Rows are points. Examples show where two turns around zero, p and q, send a point. Where does a point land after both, in the order given? Backwards means that the second turn is done in reverse. Each puzzle has new turns, and all numbers are rounded.
(in the rows, 128 means zero)

Turn p:
[144 136 192] => [140 136 193]
[ 83 132  87] => [ 85 129  85]
[130  79  95] => [135  80  95]
[134 149 136] => [132 149 136]
[150 144 130] => [149 145 131]
Turn q:
[159 138 109] => [164 140 125]
[147  94 146] => [138  94 152]
[145 118 100] => [156 119 110]
[135 166 167] => [115 165 166]
[ 55 124 118] => [ 67 122  86]
Where do these land?
p, then q: [110 126 163] => [ 95 123 150]
p, then q backwards: [179 131  92] => [160 132  75]
p, then q: [175 129 133] => [166 133 155]
p, then q backwards: [ 64 107 130] => [ 71 105 155]
p, then q: [112 147 123] => [115 145 116]

Turn p:
[ 78 114 111 147] => [ 90  98 102 147]
[159 154 119 158] => [151 161 124 159]
[170 155 132  56] => [148 174 146  58]
[151 139 151 156] => [147 140 153 157]
[ 87 135 129 133] => [ 88 119 125 137]
[123  71 126 118] => [143  76 119 110]
Turn q:
[173 132 115 107] => [177 130 126 112]
[ 96 103 107 135] => [100 110  96 131]
[164 129 209 119] => [149 109 212 133]
[126 130 109 156] => [126 139 107 153]
[ 82 147 100 123] => [ 89 152  99 111]
Where do these land?
q, then p: [171 123 164 130] => [164 120 169 139]
q, then p: [106 104 104 133] => [120 112  91 127]
q, then p: [ 42 115 122 136] => [ 55  95  93 128]
p, then q: [154 147 131 147] => [143 153 142 148]
q, then p: [167 151 118  95] => [158 162 144  98]

Turn p:
[137 161 148 168 171 155] => [154 125 139 179 175 141]
[130 139 180 130 141 130] => [156 119 172 133 140 131]
[133  98 115 144  64 106] => [120 116 110 128  56 113]
[158 111 104  98 136 151] => [138 124  91  95 139 151]
[155 164 133 126 139 161] => [162 151 122 141 150 157]
[117 104  78 107  52  83] => [ 89 150  95  95  48  98]
[118 151 157 133 166  93] => [137 134 165 136 162  90]
[117  81  93 126 180 154] => [ 91  86  93 115 175 143]
[ 89 142 144 121 103 118] => [105 147 165 130 106 127]
Turn q:
[164  93 113 166 144 165] => [152 125 114 168 160 178]
[111 127 142 107 126 120] => [114 124 138 103 127 119]
[151 109 149 160 106  38] => [140  64 172 170 123  73]
[101 169 136 133  99 110] => [108 143 143 129  82 101]
[126 115  80 122 178 175] => [127 159  69 126 173 155]
[137 164 116  89  91 161] => [147 145 106  91  77 145]
[ 93 133 142 101  96 131] => [ 97 123 137  94  97 130]
[141 114 145 146 183 124] => [139 141 144 142 185 123]
Where do these land?
p, then q: [ 77 144 152 100 157 161] => [108 177 163  98 157 147]
q, then p: [106 136 152 118 187 121] => [130 150 160 119 178 102]
p, then q backwards: [180 122 107 133 118 135] => [160 136  85 110 124 138]
p, then q: [130 109 179 137 153 137] => [141 108 160 124 168 152]
p, then q: [155 131 108 175 108 126] => [135 110 107 179 110 130]
q, then p: [ 92 164 122  84  88 104] => [102 159 142  87  74 111]
q, then p: [156  91  76 149  84 112] => [107  77  72 146  95 132]

Turn p:
[123 138 115  91  81 117  89 112 102] => [143 141 106 105  86 128  96  94  95]
[ 92 122 151 105 106 169 146 140 110] => [ 94 128 146 105 106 178 127 138 111]
[125  92 108 133 120  96 176 104 144] => [118  93 108 130 109 102 184 128 134]
[ 97  88 128  92 131 118  99  94  89] => [110  92 114  87 132 129 112  81  90]
[108 157 141 135 144 107 161  99  89] => [ 95 158 135 131 145 112 164 111  90]
[ 88 172 152 108  95  92 131 147 172] => [ 99 173 135  93  82  89 115 158 149]
[147 104 177 165  90 129 135 152 166] => [127 102 183 159  87 117 120 152 161]
[146 140  88  82 132 101 167  86 148] => [155 144  89  94 119 111 191 107 139]
[135 104 139 160 170 170 125  91 163] => [114 103 143 149 169 148 138  98 186]
[158 154 155 149 180 134 103 175 105] => [153 149 167 147 189 126  95 158 114]
[152 114  79 164 124 133 111 163  81] => [157 108  94 180 142 142 106 149  87]
[167 150 103 151 163 169  92 172 168] => [173 144 119 156 169 151  89 162 182]
Turn q:
[171 112  99  79 178 112 173  79 110] => [160 104 106  56 170 110 158  91  95]
[115 142 171 164 187 161 132 180 163] => [136 125 150 190 188 125 138 189 137]
[157 159 106 156 141 110 149 147  85] => [164 158  97 136 114  96 142 141  91]
[183 123  89 138  95 175 112 139 115] => [178 127  96 119  89 183 121 145 125]
[110 110 157 128 119 105 134 161  66] => [106 121 155 130  88  93 132 154  81]
[ 92  99  87  83 143 101 172  86 119] => [ 79 101  94  79 149 110 151  82 106]
[ 96 163 161 124 101 143 103 130 148] => [ 99 166 164 146 125 149 120 133 158]
[ 97 123 157 156 111 137 102  89 173] => [110 122 158 170 134 149 121  88 173]
[142 119 135 131  74 129 113 140 173] => [130 121 130 128  96 143 112 138 191]
[117 129 118 122 132 106  90 129 127] => [118 135 129 128 129 121  85 118 123]
Where do these land?
p, then q: [125 126 109 145 150 117 104 148 155] => [135 119 108 137 148 114  88 137 139]
p, then q backwards: [187  99 137 149 141 148 116 143 109] => [157 105 156 161 165 156 104 118 135]
p, then q: [119 130  88 118 128 134  98 116 197] => [126 125  85 110 151 145  92 115 184]
p, then q: [143  97 176 114 124 127 125 104 162] => [121  98 172 109 131 121 138 112 170]
p, then q: [114 154  90  89 136 144 120 113 109] => [131 158 100  97 145 162 130 117 103]
q, then p: [149 125  86 119 111 121 126 196 116] => [164 128  86 124 105 135  90 171 107]
q, then p backwards: [136 165  67 130 111  43 126 148 117] => [ 98 177  85 114 104  62  80 118 148]
q, then p: [108 164 202 136 144 144 184 118 105] => [ 91 157 187 136 137 111 190 162 108]
p, then q backwards: [106  72 142 121 141 122 116 107 104] => [109  71 124 106 148 120 130 102 121]
p, then q: [106 112  91 145 125 158 188 112  96] => [103 112  85 152 123 152 185 135  96]
p, then q: [116 164 219 143  98 151 104 104 137] => [103 170 212 158 124 138 129 100 164]

Turn p:
[ 93 151 111 104 120 129 110 138 197 140 128] => [114 168 137  93 105 135  93 126 148 173 101]
[133 139 139 105 131 149 167 128 112  97 140] => [ 98 135 125 115 141 146 138 137 122  80 132]
[111  95 110 130 106 112 136 130 123 145 119] => [118  94 121 120 113 111 133 132 111 152 118]
[111 131 135 103 129 113 125 119 104 144 132] => [126 129 148 115 128 109 125 121  98 126 143]
[134 144 107 117 110  97 137 123 115 118 146] => [108 141 116 124 111  90 140 126 128 116 141]
[122 121 118 115 157 128 109 136 141 142 128] => [146 131 134 115 142 120  98 137 131 142 125]
[160 148 116 109 107 141 144 147 103 148 129] => [143 137  95 100 113 134 150 132 111 110 153]
[ 97 124 136 198 119 147 114 146 103 143 147] => [127 110 136 184 114 156 135 160 119 164 162]
[147 114 131 193 192 158 137 148 111 137 139] => [156 107 117 168 187 156 132 174 149 137 157]
[131 146 143 140 117 121 142 120 148 149 120] => [127 140 134 120 129 138 156 112 137 151 129]
[ 99 133 120 106 135 104 112 149 135 122  62] => [147 152 134 123 127 110 123 136  89 145  65]
[179  89 134 125 108 135 109  31 110  68 138] => [109  82 112 171 134 112 110  39 153  61 128]
[147 129 164 118 134 128 121 148 160 112 136] => [145 137 155 116 121 144 131 133 165 109 113]
Turn q:
[186 172  93 114 174 136 122  85 119 130 132] => [174 147 119 121 153 151 160 109 148 186 173]
[177 161 104 164 140 138 123 126 123 148 163] => [164 156 101 168 133 138 156 153 136 152 154]
[126 131 133 115 101 134 105 168 138  92 123] => [142 140 117 102 113 127  95 133 110  87 133]
[103 118 139 157  88 119 100 143 101 126  96] => [112 137  98 127 134 122 107 126  91 111  75]
[119 132 148 109 107 102 155 147 122 132 115] => [124 127 139 113 102  92 139 115 123 113 109]
[123 122 177 140 120 114 118 107 135 128 134] => [127 129 152 161 118 125 102 105 119 133 108]
[ 91 127 139 147  98 146 136 142 148 124 109] => [ 97 132 119 130 109 145 121 125 132  88 101]
[122 143  96 111 150 107 110 120 158 120 140] => [122 141 119 111 134 120 104 129 163 148 162]
[ 97 116 127 119 108 131 126 101 106 116 167] => [ 91 121 133 150 147 115 122 112  99 119 156]
[107 106 140 141 120 135 155 127 130  79 120] => [122 114 144 129 152 130 122 109 135  74 116]
[149 158 112 109 212 146 159 121 118 172 131] => [139 142 169 110 136 148 190 155 161 187 149]
[155 120 125 108 176 132 110 135 122 154 139] => [150 121 151 116 131 136 130 162 127 174 145]
[116  78 115 140 125 105 152 167 136 148  99] => [117  87 120 111 123 101 131 165 149 113  84]
[121 106 142 117  74 148 120 104 136 121 126] => [111  97 111 142 108 142 111  95  99 108 131]
Where do these land?
q, then p: [107 142 142 133 114 135 140 133 123 172 144] => [103 130 132 138 109 139 159 142 104 150 128]
q, then p: [150 109 106  71 157 144 109 160 144 107 127] => [150 114 144  80  99 126  96 138 145  84 147]
q, then p: [140 107 139 109 136 123 123 100 128  70 119] => [146 112 147 138 155 119  96  93 147  99 136]
q, then p: [101 100  92 149 172 120 129 115 128  91 142] => [139 139 162 127 170 127  87 160 158 137 117]
q, then p backwards: [153 117 150 177 107 154 134 112 106 155 119] => [125 119 138 171 114 142 126 134 111 109  72]
q, then p backwards: [122 133 129 116 127 136  97 122 160 113 113] => [126 128 121 108 124 163 110 122 150 133 142]
p, then q: [142 156 126 145  95 133 127 109 107 194 129] => [115 111 120 170 123 112 178 124 115 150 170]
q, then p backwards: [125 155 124 152 146 110 161 127 155 126 165] => [147 157 138 161 138 101 118 128 138 103 162]
p, then q: [127 127 117 141  74 146 136 129 112 147 146] => [ 95 105 103 149 124 119 146 132 107 106 150]
q, then p: [115 117 140  66 160 110  92 158 136 124 154] => [160 134 185 104  83 112 114 132 122 112 157]
q, then p: [140 111 131 146  94 104 144 133 126 174 103] => [127 101  97 128 118 109 157 125 109 157  92]
q, then p: [137 134 152 115 123 129  97 161 126  95  94] => [161 149 118 126 113 123 114 102 110  83 120]
p, then q: [114 147  92 156 154  96 153 115 100 132 153] => [103 158 141 142 146  83 132 166 155 137 130]
p, then q backwards: [119 137 152 116 133 153 151 117 141  91  82] => [ 99 132 151 166 125 156 132 122 108 114  88]

Turn p:
[ 86 123  95  74 102  86 155 146 146 124 109 133] => [ 79 133 109  56 115 103 119 153 134 126 113 114]
[156 139 168 165 153 164 163 104 133 194 147 142] => [177 117 156 145 131 128 183  76 144 172 156 142]
[104 156 181 171 131 171 154  74 116 137 168 147] => [133 148 145 151 119 183 186  55 133 129 149 142]
[128 108 179 135 151 151 117  71 109 144 111 112] => [134 100 149 144 149 166 107  70 120 147 159 121]
[106 151 130 140 167  77  76 120 129 169 159 136] => [ 90 169 170 153 167  96 125 120 107 157 126 164]
[160  82  91 132  77 144 120 136 125 103 122 134] => [139 111  57 151 102 114 108 148 132 114 132 109]
[105 122 122  88 152  97 132 174 109  93 124 157] => [100 125 135  88 115 137 117 187 101 117 129 162]
[148 128  76  64  93 165 116 158 133 101 115 135] => [163 143  65  89 116 127  85 166 145 110 102 133]
[ 93 151 107 118 109 109 108 184 130 133  75 123] => [101 132 146 110 100 118  96 170 145 147  68 119]
[128  81  85 115 111 161 128 150 153  88  89 155] => [122  83  62 120 118 140 108 169 164 115 113 136]
[148 185 152 163 167  97 133 106 172 135 158 100] => [139 142 192 147 175  96 172  98 128  95 117 128]
[175 109 135 135  99 119 125 106  90 100 108 135] => [147  96  98 148 107 130 111 115  76 114 128 110]
[104 144 156 119 141  78 108 178 158 140 170  91] => [101 171 198 125 125  83 118 153 144 105 148 135]
[154 114 115 173 140 172 157  85  89 131 137  92] => [169 120 110 167 153 169 159 112 118 144 153  76]
Turn q:
[148 103 128 128 124  56 123 120 112 127  83 164] => [123  77 150  95 119  74 134 142  95 144  98 144]
[139 125 127 167 101  64 145 125 103  91 132 129] => [159 123 176 138 110  84 158 160  95 126 118 125]
[148 148 143 108 137 154  85 146 102 133 144 141] => [121 146 128 105 117 153  78 116 105 120 151 136]
[132 136 153  94  81 183 118 121 138 137  98 130] => [117 154 115  78  97 166 124 105 163 136 105 115]
[127 157 167 145 178 143 155 120  88 115 113 132] => [140 162 147 136 176 148 111 134 105 136  95 169]
[124  93 140 203 169 157 116 161  98 115 153 133] => [139 111 129 190 127 186 117 154  73 101 120 145]
[141  99  79 148 126  44 153  90 174 130 126 145] => [154  64 119 149 122  39 171 132 139 137 131 137]
[138 139 136 160 167 170 156 175 144 118 126 101] => [152 137 110 158 162 179 109 177 144 126 124 128]
[136 153 140  85  81 134 100  85 164 182 137 110] => [119 134 134 101  93 121 119  65 189 164 157 119]
[ 99 109 140 119 113  71 173  95 145 125 125 167] => [108 110 149 123 128  72 184 127 147 117 107 166]
[ 79 174  89  91 101 166  72 115 169 157 116 105] => [ 87 158  93 135 109 116  86  75 182 132 133  64]
[130  92 128 128 156 158 130 132  99 106 136  83] => [143 126 125 134 167 177 146 122  95 120 136 102]
[137 158  87  79  93 192 107 109 142 141 145 135] => [124 176  66  99  96 133 115  86 153 128 157 106]
[112 112 106 145 133  53 176 152 106 159 125 140] => [ 93 102 146 152 140  79 165 179 107 163 137 147]
[129 124 157 118 160 176 112 174 135  85 160 106] => [141 141 130 126 157 191 102 145 130  71 151 116]
Where do these land?
p, then q backwards: [145 121 133 191  86 122 145 165 121 168  83 125] => [122 116 101 187  73  93 117 115 151 155  97 111]
q, then p: [131 114 138 123 135 127 138 151 123 140 137  75] => [153 138 153 135 136 140 137 132 158 136 165 127]
p, then q: [152 145 196  57 134  83 154 134 103 181 122 102] => [115 134 202  57 125 131 126  73 116 143 179 155]
p, then q backwards: [144 149 113 124 121 177 122 144  99 122 113 157] => [167 127 134 167 125 171 143 122 130 126 109 139]
p, then q backwards: [118 141 116 186 142 141  83 150 185 142 133 140] => [ 77 154 147 166 145 111 171 112 173 145 126 135]
p, then q: [ 94  95 134  98  87 143 106  98 175 115 131 108] => [134 123 114 149 130  95 119  78 157  80 133  87]
q, then p: [156  85  80  79 116 112  84 166 139  88  78 132] => [119 139 108  91 145 120  54 186 115 115 165  79]
p, then q: [140 132  82 143 174 143 180 164 129 149  92 206] => [ 81  90  69  94 130 137 165 190 132 166 128 168]
q, then p backwards: [128 120 145  83 151 136 106 113 101 149 130 124] => [104 123 148  97 144 116 126  79 122 137 125 133]
q, then p: [161 110 156 116 108 141 180 123 126 105 143 153] => [164 115 105  78 101 126 153 138 124 113 124 157]
p, then q: [120 164 129 184 143  84 149 131 113 131 165 126] => [127 168 171 150 153 134 155 165 129 150 102 158]
q, then p: [137 122 119 152 120 103 141  94  92 142 170 130] => [133 135 128 139 101 123 174 102  86 144 145 126]
q, then p backwards: [ 81 120 127 178 138 126 127 121 131  80 145 153] => [155 161 132 174 115 111 102 135 140  77 143 128]
p, then q: [120 120 112 114 146 126  60  72 162  56 106  65] => [156 107 121 163 185 143  71  92  95  62  91  82]
q, then p: [ 94 181 141  92 119 155 147  95 119 151 171 125] => [117 169 145 114 156 133 174  77 134 110  93 155]
